Rows are points. The points of each table are mixes of a few directions, plus a little noise. Count the directions of each table, and those that both share. Where both have some left over, give the other angles between the two spaces (their principal angles), to ten degrees, smallest first.

First (4 x 3):
[[ 30.5   5.2  28.0]
 [-16.5  -2.8 -15.2]
 [-15.9  -2.8 -14.4]
 [  2.4   0.4   2.0]]
Second (5 x 3):
[[-46.6 -12.2  -1.6]
 [ -1.1  -0.2  -0.1]
 [ 28.4   7.4   1.2]
 [  9.6   2.3   0.4]
 [  9.5   2.5   0.6]]
Directions: first 1, second 1, shared 0; angles 40

First (7 x 6):
[[ -5.2   1.7 -10.5   6.7   4.8   4.0]
 [  9.5  15.8  21.4 -37.6 -20.3 -38.9]
 [  2.4 -11.9  22.9   3.7   2.1  13.8]
 [-34.5  17.3  -8.6 -12.2   5.7  -9.6]
 [  2.0   1.9  -4.8  -1.0  -1.2  -4.0]
 [ 10.2 -14.1 -10.7  23.6   8.2  22.2]
 [ 16.4 -11.4  -8.1  16.5   2.1  12.3]]
Second (7 x 6):
[[ -2.6  24.5   2.9 -24.4  -3.7  13.8]
 [ 17.4  -8.3  -0.8   8.7   0.0  14.7]
 [  5.6 -27.4  -3.9  26.7   3.7 -13.9]
 [ -7.1 -11.1  -1.4   9.2   2.2 -15.4]
 [ 33.1  -0.3  -0.2   5.0  -1.7  37.9]
 [-31.1  12.0   2.8 -15.4   0.6 -25.8]
 [-16.0   8.2   1.0 -10.2  -0.8 -11.7]]
Directions: first 3, second 2, shared 1; angles 80

First (10 x 8):
[[ -3.0  -7.3 -11.7  -4.6  26.6  10.4   9.2  25.5]
 [ 18.9 -16.5 -28.2   1.5 -19.4 -16.1 -18.3  17.5]
 [  0.5  27.0   2.9  24.7 -21.4  -3.5  19.0 -19.3]
 [ -6.1 -15.1   5.9 -18.2  22.9   8.0  -7.6   9.5]
 [ -2.8  -6.1   5.0  -7.9   5.9   1.7  -5.5  -0.5]
 [  4.9   1.6  -9.8   5.3  -5.4  -2.3   1.4   4.7]
 [ 13.2 -31.0  -6.9 -18.5 -17.2 -16.3 -40.3   3.9]
 [ -6.8   4.2   8.6  -2.1   8.0   5.6   5.2  -4.5]
 [ -5.6  28.7  21.0  16.8 -21.0  -2.2  13.4 -35.7]
 [-13.9  14.6  12.2   3.6  21.1  15.5  23.0  -2.6]]
Second (7 x 8):
[[-19.3 -23.0   1.8 -17.5 -14.7 -18.7   3.2  -9.0]
 [-13.2  11.3  -1.6 -17.9 -11.6 -10.6  -7.4  -5.3]
 [-11.4 -14.9   4.9 -12.8  -1.8 -21.6  -1.8  -2.3]
 [ 10.4  16.8 -14.5  36.6  28.5  21.5  -2.7  -3.3]
 [ 32.8  13.6  -3.5  17.8  29.6   5.8   5.0   4.6]
 [ 14.8   3.8  -8.7   5.2  -0.9  13.6  11.7  -7.2]
 [-14.2  -7.6  21.5 -11.4 -29.0  10.0  -8.0  22.4]]
Directions: first 3, second 5, shared 0; angles 50, 60, 80

First (10 x 11):
[[-10.6 -15.7  16.8   6.3  26.8   9.3   9.0   4.8 -13.6  39.2 -24.5]
 [ -5.1 -10.9   2.8  -0.8  12.8   0.8  -6.2   5.2  -0.3  23.1 -14.0]
 [ 16.6  14.1  -2.3  13.0 -14.1 -11.8 -22.2   1.1  -7.0 -26.5  23.2]
 [ 10.6   2.6  -4.8   7.6  -6.6 -11.3 -32.8  -0.2 -11.1 -11.8  23.7]
 [  0.1  23.8  -3.8  -2.5  -7.3   2.0   3.3 -11.2   4.8 -24.0  23.3]
 [ -1.0  -7.6  14.4   6.4   8.1   5.2  27.6  12.5   3.2  17.0 -35.8]
 [  6.6 -45.0  12.2  11.2  -0.8   0.4   7.7  13.8 -33.6  20.2 -22.9]
 [ -9.5   8.2 -15.7 -19.3  -6.7   3.6  -0.6 -17.4  11.5 -14.5  23.6]
 [ -3.0  19.3  -5.2  -5.8  -4.6   2.7   4.7 -10.0  10.5 -15.9  14.6]
 [ -3.8  10.9 -13.0 -16.0  -7.0  -1.1   8.8  -0.4  35.0  -6.9 -10.0]]
Second (9 x 11):
[[-10.9   9.2 -34.8  18.9   1.8  -3.9  -0.6   4.0 -22.0   7.7   3.7]
 [ 13.4   0.4  20.8  15.2  -6.3  -0.2  -9.6  -7.8  10.1 -15.0   2.5]
 [  9.4 -26.4  19.0 -12.1  12.6   6.5  13.9 -11.8  -4.0 -12.0   9.6]
 [  9.4 -23.7  12.9 -23.5  -1.4   7.2  32.9 -16.7  20.4 -25.3  -2.1]
 [-11.9  23.0 -16.0   3.7  -6.6  -1.3 -14.7  21.1   0.3  20.2  -6.2]
 [ -3.1  11.3  -2.5  13.6   3.2  12.1 -19.7  31.9 -11.8  16.9  10.7]
 [ -6.6   6.9   3.4  -5.5   5.4 -13.0 -15.7  -5.4  -7.6  16.8  -7.7]
 [  8.3 -16.8  17.2 -28.6  -8.9  -3.6  30.3 -26.9  33.5 -26.3 -13.4]
 [ -8.8  16.0 -19.6  18.7   1.3  -3.5 -16.9  11.4 -18.1  16.0   2.7]]
Directions: first 5, second 5, shared 1; angles 30, 40, 80, 90

First (10 x 12):
[[ 15.6  12.4  -7.3 -60.3  16.9  33.5  -7.3  37.6  25.0   2.3 -26.4  -0.1]
 [  0.1   0.2  -0.3  -0.2   0.2   0.4  -0.2   0.2   0.5  -0.1  -0.3   0.2]
 [ -6.2  -5.1   3.2  24.0  -6.7 -13.5   2.6 -15.5 -10.1  -0.5  10.4   0.0]
 [ -2.4  -2.6   1.7  11.2  -3.1  -6.3   1.6  -6.4  -4.7  -0.2   5.0   0.2]
 [  0.2   0.3   0.0  -0.2   0.2   0.4  -0.1   0.4   0.2   0.5  -0.5   0.1]
 [  1.7   1.6  -0.8  -6.8   1.6   4.0  -0.6   4.1   2.6   0.1  -3.1   0.3]
 [  3.7   2.5  -2.0 -14.6   4.1   8.2  -1.9   9.2   5.8   0.4  -6.5   0.1]
 [-19.3 -14.8   8.9  74.7 -21.0 -41.9   9.1 -46.5 -30.9  -2.7  32.4   0.3]
 [ -2.8  -2.2   1.5  12.2  -3.0  -6.8   1.3  -7.2  -5.0  -0.4   5.4   0.3]
 [  9.9   8.0  -4.5 -39.6  11.2  22.0  -4.8  24.7  16.2   1.4 -17.5   0.1]]
Second (11 x 12):
[[-12.5 -12.1  15.2 -19.0 -15.0 -21.2  -3.2  -9.5  15.4  -0.6 -24.4  -8.7]
 [  8.0  13.4  -3.6   0.2  -0.2   7.4  -5.4  13.9 -13.7  -1.6  16.1  -5.4]
 [  0.1 -11.0   4.3  20.2   5.6  12.7  16.7   2.5 -10.0 -22.7   9.5  25.7]
 [ -0.2  -6.2 -10.0  49.6  12.5   5.3  14.2 -15.1 -24.8   0.3  28.3  18.7]
 [-15.8 -20.1  14.6 -46.0  -0.3 -12.1  -2.1   4.0   7.2  12.7 -39.9  -4.6]
 [  8.4  -0.9 -11.4  23.0  12.7  18.2  11.9  -8.4  16.5  -9.9   5.1  19.7]
 [ 12.1  28.8   0.8  -7.6 -24.2  -8.0 -19.5   6.5  18.8  -9.4  10.0 -27.5]
 [ -2.0   0.3  -1.3   1.1   0.8  -4.2  -2.4  -1.5  -8.4   8.5   2.5  -4.3]
 [ 10.2  14.8  -8.0  15.7   1.9  10.1  -2.1   8.7 -14.7  -3.8  24.5  -0.8]
 [ -2.5  -8.2  -1.8   8.8   9.7   5.8   8.2  -0.4 -12.5   1.2   3.5  11.9]
 [ -5.4   1.0   1.7 -46.2  -4.4 -13.8 -16.2  -0.9  26.5  25.1 -35.4 -24.7]]
Directions: first 1, second 5, shared 1
